Each row of a before or after table is a point. One or more steps were done to the points. Then noise was added and the rows were shuffled. The steps act on columns, c1 being the first. Write out the steps. A step turns or swaps two columns, mirrors them in a line or flattens them onto one, adds a multiple of one to another, or multiplies or shifts one. Angles are multiples of 10 degrees, from the lower column toward the higher: turns from -170 to 170, lines from 10 to 170 but not 90. Use the fewest steps. Two steps may share a column if one is a turn and the other turns, adds or multiplies; they go together, in the order done. Otherwise the lowest column goes first.
(in the rows, 128 means zero)

Before (11 x 2):
[[145 103]
 [161 105]
 [135 171]
 [200 155]
 [182 126]
 [138 135]
 [ 85 169]
 [148 167]
 [ 99 160]
 [189  90]
 [102 158]]
After, 11 rows:
[[155  95]
 [126 186]
 [138  95]
 [ 84 167]
 [ 93 166]
 [180  80]
 [132 139]
 [192 165]
 [ 74 180]
 [173 125]
 [139 178]]
Steps: shift c1 by -10; multiply c2 by 1.3

Before:
[[ 83 150 187 137]
 [140 127 127 102]
 [ 73 109 159 122]
 [ 78 163 143 103]
 [176 136  97 110]
 [ 65  94 123 166]
 [ 73  79  98 176]
 [177 165 168  90]
 [126  69 181  67]
 [176  91 123 131]
 [166  88 166  96]
 [ 76  66 171  87]
 [156 104 122  97]]
After, 13 rows:
[[150 180 158 133]
 [101 182 145 158]
 [171  90 183 158]
 [143 176 138 186]
 [144  87 133  93]
 [ 58 167 180 155]
 [ 99  78 126 123]
 [ 99  85 174 152]
 [111  95 150 109]
 [ 64 119 205 160]
 [ 84 187  92 143]
 [ 69 177  77 109]
 [129 114 151 114]]
Steps: turn c1 and c2 by -80 degrees; turn c3 and c4 by 70 degrees

Before, 8 rows:
[[165 152 126 115 200 102 175  82]
 [ 97 154 138  87 147 140 182 106]
 [129 163 170 113  96 105 139  80]
 [ 70 109 140 138 196 131 147 168]
 [123 150 120 113 117 182  81 186]
 [115 185 112 112 176 116 105  73]
 [157 185 128 180  97 194  83  82]
 [169 106 160 145 115 223  74  95]]
After, 8 rows:
[[167 116 111 174 194 136 146 166]
 [124 175 153 148 177 114 108  77]
 [119 132 176  87 114 224  74 124]
 [152 183 162  75  98 189  78  92]
 [110 163 150 179 146 141 185 113]
 [115 144  83 139 119 181  81 168]
 [114 199 192 137  99 107 136 122]
 [ 98 149 155 102 201 101 173  92]]
Steps: turn c1 and c4 by -120 degrees; add 0.7 times c3 to c2; turn c3 and c8 by 40 degrees

Before, 13 rows:
[[149 120  89 169 176 119 151 137 135 101 135 172]
 [113 131 138 167 152  94 155 151 152 137 154 133]
 [183  61 131 103 127 109 124 117 172 139 134  83]
 [124 113  76 142 165  91 112 164 134 123 178 154]
 [160  66 120 100  87 102 118 137 125 133  98  97]
 [122  52 138 100 130 121 130  95 138  69 141 165]
 [132 115 121  92 120 120  97  75 143  54 126 136]
 [172  87 115 105 116 121 144 117  96 126 158  77]
 [110  91  94  72 132 145 111  62 134 110 126 173]
 [114 137 108 130 195 129 153 186 145 102 149 154]
 [151 155 155 148 185 117 113 160 114 115 159 177]
 [129 134 106 175 154 161 126 176 142 113 176 162]
 [133 101  92  75 106 116 152 100 169  83 150 199]]
After:
[[132 149  76 129  90  92 123 167 137 126  81 149]
 [155 156 112 126  83 127  74 181 118 118 105 131]
 [129 181 151 130  69 114 114 162 151 192 103 119]
 [144 167  92 125  97 121  85 136 121 199 122 152]
 [113  67 116 125 144 119 123 115 166 234 106 152]
 [127 133 137 129 123  94  98 149 114  82  96 127]
 [ 98  59 129 132 128 108 133 118  88 250 106 181]
 [151 161  95 126 119 146 139  64 121 102 126 184]
 [169 181  92 127 162 116 117 101  97 178  89 176]
 [109  79 119 130 155 103 158 137 119 200 157 177]
 [188 140 132 130 123 126 125  97 122 166 113 208]
 [140 162 105 127 107 163 119 178 131 145  79 133]
 [198 135 121 128 119 122 156  75 117 203 128 148]]
Steps: turn c1 and c10 by 110 degrees; multiply c10 by 2.5; turn c2 and c12 by -70 degrees; multiply c4 by 0; turn c5 and c7 by -150 degrees; turn c9 and c11 by -160 degrees

Before, 14 rows:
[[169 161 146 108 171 110 123 120  85 106 137  72 143 130 198 103 102 162]
 [144 100 161 122 102  92 125 108 149 172  86 109  76 175  99 106 135  90]
 [182 137 134  82 174 118 100 126  91 100 174 134  77 182 116 175 152  65]
 [126 106 125 162 113 174 138  93 122 171 137  95 145 176 113  90 161 112]
 [118 166 145  91 107  99 111 130 113 162 138  96 111 110 196 175 133 100]
 [147  89  73  75 164  94 128 127 112 184 100  99 141 166 140 144 104 149]
 [121 125 128 146 125 155  76 113 176 132 160  72 113 135 154 108 139 150]
 [134 143 118 139 107 132 116 128 100 119  74 130  86 160 140 103 116 129]
 [ 88  93 145  74  85 136 102 116 138 168  94 137  90 112 138  88 135 112]
 [149 102  89 134 117 145 131 153 127  92 167  89 158  96 155 161 181 151]
 [132 144 100 123 128 122 138 142 165 141 142 158 111 105 149 103 158 138]
 [140 145  85  85 131 107 116  95  84 120 161 118 159 167 142 125 186 152]
 [141 135 132 145 101  95 126 106  80  95 152 135 123 158 199 147 101 115]
 [118 143 151 141 144  95 135 156  90  93 145 110 145 137 172 183 101 157]]
After, 14 rows:
[[139  99 159 125  58  93 128 109 123 175  87 109  76 137 100 104 177 166]
 [157 168 145  91 119  99 111 132 102 162 139  98 110 135 197 175 109 143]
 [ 76 164 144 106 249 109 123 118 137 109 138  73 143 101 203 104 126 130]
 [101 147  87  86 198 111 115  95 103 119 159 120 158 186 144 126 168 117]
 [118 144 151 142 210  98 134 158 113  90 144 107 144  99 174 184 140  98]
 [121 124 126 147  51 156  73 116 155 131 155  74 118 140 154 109 134 111]
 [ 96 104  85 135 116 144 133 154 122  94 166  84 156 182 154 160  93 120]
 [123 138 134 140 168  92 129 104  76 100 152 135 124 101 201 147 156 146]
 [126 137 134  80 242 114 102 125 144  95 175 135  75 148 118 179 179 214]
 [125 144 115 138 142 134 114 126  94 121  71 135  84 114 141 104 159 129]
 [168  97 145  73  54 131 110 116 104 168  93 138  91 139 136  92 115 116]
 [120 147  98 123  72 121 136 140 151 142 144 159 111 157 149 103 107 122]
 [ 99  87  74  76 200  94 127 126 148 186  98 100 141 101 140 147 168 127]
 [138 104 127 162 121 174 138  92 110 170 135  99 145 163 112  90 178 142]]
Steps: turn c1 and c18 by 140 degrees; turn c5 and c9 by 50 degrees; multiply c5 by 2; swap c14 and c17

Before (9 x 24):
[[108 174 147 105 128 170 120 140 183 154 173  94 121 121  92 160 139 160
  124  82 120 134 105  94]
 [112 101 107  51 153 175 147  52  85 164  99 166  71 139 164 115 130 171
  174 110 126  75 123  90]
 [148 103 117 120 122 178 155 108 178 103  93 104 123 102 116 128 164 165
  117 142 124 112 117 137]
 [143  84 103  82 109 112  99  58 153 107 166 102 161 138 123 143 132 147
  128 123 151 168 138 144]
 [150 145  82  87 156 124 112 109 156 161 128  97 142  86 125 110  96 106
  139 137  57 154 179 140]
 [171 116  53 136 145  92 102  52 137  87 163 110 121 161 171 133 146 117
  180 154  97 104 134 131]
 [ 96 176  93  90 110 139 135 141  90  94 158 143 130 128 156 151 129 107
  153 138  83 114 100 124]
 [113 168 133 138 113  99 192  63 123 122 155 127 117 137 157 126  86  80
  134 108 140  77 140  91]
 [134 172 149  47 172 160 178 127 113  94 101  93  88 164  86 184  80  86
  102  94  84  92 100 113]]
After, 9 rows:
[[114 115 136 137 111  98 193  63 124 126 156 132 107 135 158 126  51 126
  144 138 142  77 139  90]
 [115  54  92  45 158 178 149  55  87 162  99 108  86 137 164 115 112 129
  166 115 128  74 124  89]
 [142  34  87 108 112 114  99  56 154 106 163  77 157 138 125 142 128 126
  140 122 153 166 139 144]
 [147  53 111 136 123 178 153 108 180 103  94 104 138 100 113 126 188 130
  108 114 125 111 120 135]
 [135 122 162  90 173 161 177 127 113  96  99  49  96 163  84 185  37 128
   93 134  83  89 103 114]
 [170  64  10 145 146  91 103  53 136  85 162 120 107 161 169 133 176 128
  192 135  96 101 133 133]
 [109 122 160 131 127 168 120 143 183 154 171  85 133 121  93 160  94 129
  136  86 121 132 105  93]
 [150  97  55 118 157 125 113 110 154 161 128  78 143  84 124 110  97 124
  140 156  56 153 178 139]
 [ 97 124  72  87 110 137 135 143  89  92 161 119 133 132 154 155 138 127
  161 136  84 114 101 123]]
Steps: shift c2 by -50; multiply c3 by 1.6; turn c4 and c12 by 40 degrees; add 0.3 times c6 to c13; add 0.3 times c11 to c19; turn c17 and c20 by -40 degrees; multiply c17 by 1.6; multiply c18 by 0
